Each row of a before or after table is a point. The points were changed in one or more steps. Then noise was added and the rows were shuffled. The steps act on columns, c1 being the first. Name the steps. A step turns or swaps two columns, mirrors them in a line or flattens them onto one, adds a multiple of one to another, or multiplies or shifts one. Angles are multiples of 10 degrees, from the lower column toward the higher: turns from -170 to 170, lines from 10 to 170 but not 90. Use the fewest steps. Two steps may share a column if one is a turn and the other turns, adds or multiplies; they go together, in the order done. Otherwise the lowest column goes first.
In the rows, zero is written as 128.

Before:
[[160 113 135]
 [160 113  94]
 [ 99 115 159]
 [101 107 108]
 [159 116 143]
 [121 116 144]
 [141 145 133]
 [105 163  98]]
After, 8 rows:
[[139  96  87]
 [ 94  97 131]
 [157 215 140]
 [117  92 176]
 [162  76 132]
 [115 171 129]
 [ 98  90 140]
 [126  97 113]]
Steps: turn c1 and c3 by 150 degrees; multiply c2 by 2.5

Before (11 x 6):
[[162 125 102 107 134 131]
 [104  93  98 145  71  99]
 [153 129 146 134 122 151]
 [148 151 161 108 165 140]
 [129 132  50 114 102  94]
 [101 159  78 125 113 118]
 [173 149 138 160 175 149]
 [ 95 106 162 151 127 144]
 [ 89  98 111 142  59 134]
 [129 160  39 110  91 135]
 [124 106 146 133 176 172]]
After:
[[ 79  99 115 145 119 135]
 [164 126 102 104 133 136]
 [153 154 162 110 135 140]
 [180 150 138 162 138 148]
 [128 130  51 111 129  94]
 [129 160  39 107 126 135]
 [ 94 105 162 154 124 144]
 [132 105 147 131 129 170]
 [ 99 156  78 126 123 115]
 [ 97  92  97 144 124  99]
 [152 131 147 131 130 152]]
Steps: flatten c1 and c5 onto the line at 10 degrees

Before (9 x 8):
[[ 97 129  97  83 104 129  94 130]
 [111 111  80 134  69 170  95 117]
 [163 171 153 163 125  92 142 175]
 [140 118 139 180 169 136 133 140]
 [118 156 109 114 114 151  98  95]
 [163 106 152 174 125 114  86 124]
 [133 104 149 163 132 127 159 104]
 [203 118 140 156 164 110 136 132]
 [180 129 166 110 118 151  84 154]]
After, 9 rows:
[[202 158 149 156 163 136 137 131]
 [139 159 133 179 167 113 132 141]
 [134 147 144 163 132 117 161 105]
 [119 197  99 114 114 121  98  93]
 [178 166 141 109 118  82  84 155]
 [162 213 171 164 126 141 139 175]
 [ 97 169 103  82 104 147  94 129]
 [164 144 157 177 124 123  87 124]
 [110 152  64 133  70 127  95 117]]
Steps: shift c2 by 40; mirror c3 and c6 in the line at 160 degrees

Before, 11 rows:
[[118 139 124 118 133 134 124 113 130 111 120]
 [164 125 131 147 125 131 146 117 144 112 142]
 [110 114  80 141 134 144 135 103 104 134 114]
 [105 148 126 117 133 135 124 122 135 151 122]
 [171 135 151 124 134 162 118 111 105 136 141]
 [114 136 145 129  77 131 124 128 116 111 133]
 [127 130 143 145  94 134 130  93 109 113 146]
 [110 134 144  88 129 161 121 122 139 121 145]
 [121 111 149 134 133 139 114 110 106 130 143]
 [110 143 120 119 122 139 142 128 105 117 142]
 [120 104 153 148 124 162 138  95 105 110 130]]
After, 11 rows:
[[113 113 123  98 134 134 124 118 134 142 123]
 [122 122 143   8 129 162 120 110 128 135 148]
 [ 97 106 151 188 124 162 138 121 108 106 119]
 [129 118 122 101 123 138 144 110 102 147 129]
 [121 156 127  95 133 136 123 106 137 144 127]
 [110 127 148 147 134 138 114 121 102 111 131]
 [117 113 133 184 126 131 145 163 135 128 147]
 [112 138 150 116 133 162 117 170 102 133 125]
 [ 94 114 144 180  94 134 128 127 102 134 136]
 [129 114 145 132  77 130 123 114 115 139 124]
 [103 131  78 168 136 145 134 111 115 114 106]]
Steps: swap c1 and c8; mirror c2 and c10 in the line at 40 degrees; multiply c4 by 3; turn c9 and c11 by 30 degrees

Before (11 x 12):
[[108 137 158 149 159 182 134 183 157 114 118 180]
 [153 118 100  90 162 181  85 112 106  97  64 123]
 [145 112 115 135  97 128 156  72 136 141 185 162]
 [ 96 145 188 169 155 163  90 174 154  81 168 127]
 [177  94 132  66 138 200 108 126 104 111 100  95]
 [ 99 118 119 117 119  98 162 113 178 128 148 152]
 [125 159 120  96 105 131 154  96 126 140 175 136]
 [139 151 135 155 160 111 165 124 176 126 108 147]
 [144 139 111 122 117 145 168  94 164  81 126 152]
 [125 135 109 142 101 144 138 123 146 121 114 112]
 [131 130  99 142 132 107 175 128 134 101 149 145]]
After, 11 rows:
[[144 137 131  90 118 148 166  91 123  80 127 151]
 [145 111 142 109 124 127 155  73 155 144 183 160]
 [131 130 102 123 141 107 176 129 126 101 150 143]
 [101 117  73  77 111  97 161 111 114 126 148 154]
 [107 137 128 108 155 185 133 182  98 114 117 181]
 [ 94 146 139 106 174 163  91 174 110  85 168 125]
 [178  94 205 161  74 201 109 126 107 113 101  94]
 [124 134 105 100 132 144 135 123 147 123 113 114]
 [123 158 117 126  89 128 155  98 137 142 172 135]
 [153 116 138 164 104 181  84 113  93  98  63 123]
 [141 153 153  88 163 108 164 123  92 123 108 145]]
Steps: add 1.5 times c1 to c3; turn c4 and c5 by 70 degrees; turn c4 and c9 by 110 degrees

Before, 14 rows:
[[116 140 131 107 162 127 126 148 161  97 147 166 162 104 112  87 109 121]
 [131 179 178  86 110 169 129 128 113 120 117 128 139 136 113 151 164 111]
 [168 172 177 143 150 174 142 140 125  96 146 160 120 138 136 132  54  97]
 [143 118 229  86 144  87 115 120 154 122 115 125 125 109 112 155 104 135]
 [164 134 167  88 137 127 168 140 182 112  96 116 108 120 151 136 114 132]
 [191 129 137 121 169 140 165 137 166  90 142 122 127  90 103 143 134 149]
 [131 177 134 120 140 170 106 150 174  92 120 108 119 116 174 134 102 105]
 [156  95 133 121  99 131 149 146 129 137 141 128 127  84 108 102 127 118]
 [102 128 125 117 128 121 148 178 152 115 114  74 119 129 138  88  69 119]
 [ 90 117 112  97 137 106 147 129 169 119 112 141 124  77  95 109 121 155]
 [132 105 145 139 137 109 117 140 166  92 114 138 113 142 139 116  80 164]
 [ 91 116 163  81 205 150 152 117 158 102 151 149 120 151 123  96  84  90]
 [146 166 106 122 133 136 135 121 165  68 122 131 118 131 148 132 138  82]
 [114 127 144  90 150 140 112 125  83 103  65  81 149 119 125  81 147 101]]
After (14 x 18):
[[127 177 132  91 140 171 103 121 175 172 122 127 145 118 203 114 103 107]
 [128 102 145 130 140 109 119 116 167 165 112 124 136 144 168 149  80 162]
 [103 129 125 113 117 120 149 158 152 171 114  73 164 128 130 112  71 120]
 [160 134 168  83 150 128 167 127 180 149  96 135 151 121 107 124 114 131]
 [158 174 178 134 162 174 142 116 124 160 147 147 118 139 168 153  54  97]
 [138 119 229 109 149  88 117 119 152 130 115 150 132 108  31 115 103 134]
 [137 178 179 104 114 168 130 123 113 137 118 147 119 136  32 111 166 111]
 [143 165 107 110 137 136 134  84 164 170 122 134 137 131 156 133 137  83]
 [ 67 113 163  98 189 148 151 103 157 140 151 110 123 149  42 164  85  89]
 [165  96 132 136 110 129 149 148 129 131 142 107 129  81  79 143 128 119]
 [106 127 144 101 144 142 113 110  83 146  66  61 132 120  60 107 146 102]
 [107 140 131 122 154 128 128 125 162 165 147 100  79 102  64 162 110 120]
 [ 92 117 112 127 124 107 147 122 169 135 114 119 123  76  14 150 119 153]
 [174 129 136 139 188 141 166 111 167 162 141 139 133  91  69 117 134 150]]
Steps: turn c1 and c5 by 20 degrees; turn c4 and c15 by 40 degrees; multiply c15 by 2.5; mirror c8 and c10 in the line at 20 degrees; turn c12 and c13 by -150 degrees; turn c12 and c16 by -120 degrees
